Every row gives one point. The window is the flat piece filled in between its corners: a triangle in 3 columns, a solid with four corners in 4, and so on. A path goes straight from each point to the next, and from the last back to the first. After which points does the path pass through the window?

Window (3 x 3):
[[ -5  56  31]
 [ 22 -21 -36]
 [-12  11  12]]
Path:
(1): [-21  50 -20]
(2): [10 25 20]
(3): [ 1 14 35]
(4): [-20  51  -5]
(5): [  4   3 -38]
(6): [ 51 -33  -5]
(7): [ 41 -30   4]
(8): [  3  -8 -60]
Through the window after points: 1, 3, 7

Window (4 x 4):
[[-12 -14 -30 -30]
 [-10  48  16  31]
 [-25 -59  -3  37]
 [ 31  43   9 -55]]
Path:
(1): [-56  -9  14 -31]
(2): [-14 -28  -6 -31]
(3): [ 23 -26 -13 -13]
(4): [ -3 -38 -25   4]
(5): [-29 -53  32 -34]
(6): [-38  45  27   2]
(7): [10 36  4 37]
(8): [ 33 -30 -47  -7]
(9): [-43   4  -9 -41]
(10): [-31  48  42   3]
(11): [15 44  8 31]
(12): [ 13 -28 -29  60]
Through the window after points: 6, 8

Window (8 x 8):
[[-11 -25 -25 -13 -16 -12  -2  -8]
 [-34  -1 -49 -18 -32  34  33  -1]
 [ 47  -9   6 -19  -2  21  -8  -4]
 [  9  -1  39 -20  11  -4 -24 -16]
 [-15  -6   3  42  34 -10  22 -38]
 [ -7  19  -7 -32  22 -42  37  -2]
 [  5 -16   6 -31 -24  22  29   7]
 [-17  27  18 -27 -37 -60 -15  20]]
Path:
(1): [-11   2  -2 -14  17 -30  12  28]
(2): [-14  -2 -13 -11  11  -1  13  25]
(3): [  5 -17   2 -19 -25 -10  17 -36]
(4): [ 22   7   8 -25 -33  -4   8 -24]
(5): [ -7  -9  -6 -38  13  -8  -4  45]
(6): [ -5  -8  14 -10   2  10   4  19]
(7): [ 11  -7  13 -34 -15   1  12 -20]
(8): [ -2  -5   2 -19 -11  -9   1 -21]
(9): [ -7 -29  -3  -6  13  -9 -23  36]
(10): [ -7   3   7 -23   6  -9  -5  41]
(11): [  8   2  -8 -34 -26  -4  13  -6]
(12): [ -1  24  -2 -36 -14 -25  40 -48]
Through the window after points: 2, 6, 8, 12

Window (9 x 9):
[[-21  19  -8 -15  38   2  -6  22  -8]
 [  0   4 -21  20  11 -12 -38   1  -9]
 [-41 -24  44  -3   1   5   9  -6 -11]
 [-13  11 -24  17   2   6  -9  33 -13]
 [ 29   4 -32  -3 -22 -31 -28  11 -15]
 [ 28  34  34  18 -24 -27  55 -60   6]
 [ 32 -12 -16  21   5 -34  -4  10  -4]
 [ -5   0   0  -8  15  33   1   0  -3]
 [ 11  16   0   6  10   6 -36  37  -7]]
Path:
(1): [ -5   1   5   1   7  -1   2   8 -21]
(2): [-11   2  11   3  -6  -8   2   9  26]
(3): [ 15   9 -24   4 -12 -21 -15  14  20]
(4): [ 21  -1 -16   5  -3 -21 -18   7 -23]
(5): [ 21   8 -17  -5  -8 -16 -17  11 -27]
(6): [ 15   5 -20  10 -13 -22 -26  12  11]
(7): [-14   2 -11  -3  13   0 -29  31  15]
(8): [-10   1 -10  -2  23   3 -23  28 -26]
Through the window after points: 3, 5

Window, 11 rows:
[[-47  42   4 -13  41  39   6 -19  21 -18 -13]
 [ 39  -4  -2 -21  -4  -2  -3 -16 -14  27  18]
 [ -5  14 -34   0  -5 -22 -26  30 -19 -33   2]
 [ 13 -14 -19 -17  12   9 -11  14 -11 -37   5]
 [ 19 -26 -13  -5   0 -26  19 -23   4  17  13]
 [ -2  -4  55  27  11  -1   1 -34  60  10 -26]
 [ 29  -4  -4   7 -17  10  22  -6   5  10 -12]
 [ -7 -16  -9   8  21  31 -11 -36 -12  15  24]
 [ 25  -4 -29 -10  10  22 -15  11  20  21   6]
 [-33 -50  21  -4 -10 -20 -28  11  -6  11   2]
 [-36   1  44  27  41 -52  13  40 -14  16  -8]]
Path:
(1): [  0  28 -10   7   9  22  20  13   4  -2  50]
(2): [ 0 -6 -1 15 -3 17 -8 14 12 -4 56]
(3): [ 19   0 -29 -20  12  -3 -14   0  -2  13 -29]
(4): [ 14  -8 -15  -8   7  11  -6 -16   3   0 -10]
(5): [-9 -3 16  2 -5 -2 14  4 21  3 52]
(6): [ -1   8   3   4 -12  -5  12  15  16  -9  30]
(7): [-17 -27 -15   8  31  -2 -28  -5 -15  -1 -42]
(8): [ -7 -13  18   8  11  -4 -11 -14  14   8 -23]
(9): [-18  -7  42   8  -2   2   7  -5  45  -4  24]
(10): [ -7  14   5   8  -1   6  16   4  17 -12  17]
(11): [  5   9   0  -4  54  -5 -18  -9  -3  18 -40]
(12): [ 21   8 -14  -9  14   3   4 -19   3   0 -16]
Through the window after points: 2, 8

Window (12 x 12):
[[-17   5  23  24  21  -5 -25   7  -5   5  60  12]
 [  4  29   1 -25  34   9   5 -29   5  35  33   2]
 [-17 -28 -25  15  -9   3  12 -27 -35  56 -18 -11]
 [ 23  32  -8  20   1  -8   3  35  14 -19 -23   5]
 [ 19   3  10  12 -10 -32  -6  17   4   1   6  35]
 [ 11 -31 -14   0  15  11  34 -34  28  15   7  15]
 [ -2  13  13  35  31  10   9 -15 -16  31  -7  31]
 [ -8  13  -9 -29 -31  13 -20  17  -6 -13   7   8]
 [-12  39  -8  24   2  -5   9  24  30  15 -37  15]
 [  7   2   4 -26  19 -10 -47  -4  32  11 -12   0]
 [ 27 -17 -22  19  -7  29  27  24  34  18   7  23]
 [-12  -3   8 -29 -10   5  -6  29   8  14 -27 -17]]
Path:
(1): [  7   2  40  -6 -23   1  11 -32  -2  15 -24 -26]
(2): [  2  12  49  18 -21   4   0   6  19  12  -7   0]
(3): [  6   2 -40  -3  14  -1  10  12  -8  11  12  21]
(4): [ -9  14 -24 -20   4  -3  -5  29   3   6   8  37]
(5): [ 15   2  27  15 -24   5 -15 -14  12   2 -12 -22]
(6): [  0  22  17   8 -22   1   1 -19  33  -3 -16  14]
(7): [  0  -2 -12  -7  37 -11  -4  13 -14  23   3   4]
(8): [-15 -14 -46   3  18   8  -2  26   0  33   8  21]
Through the window after points: 4, 8
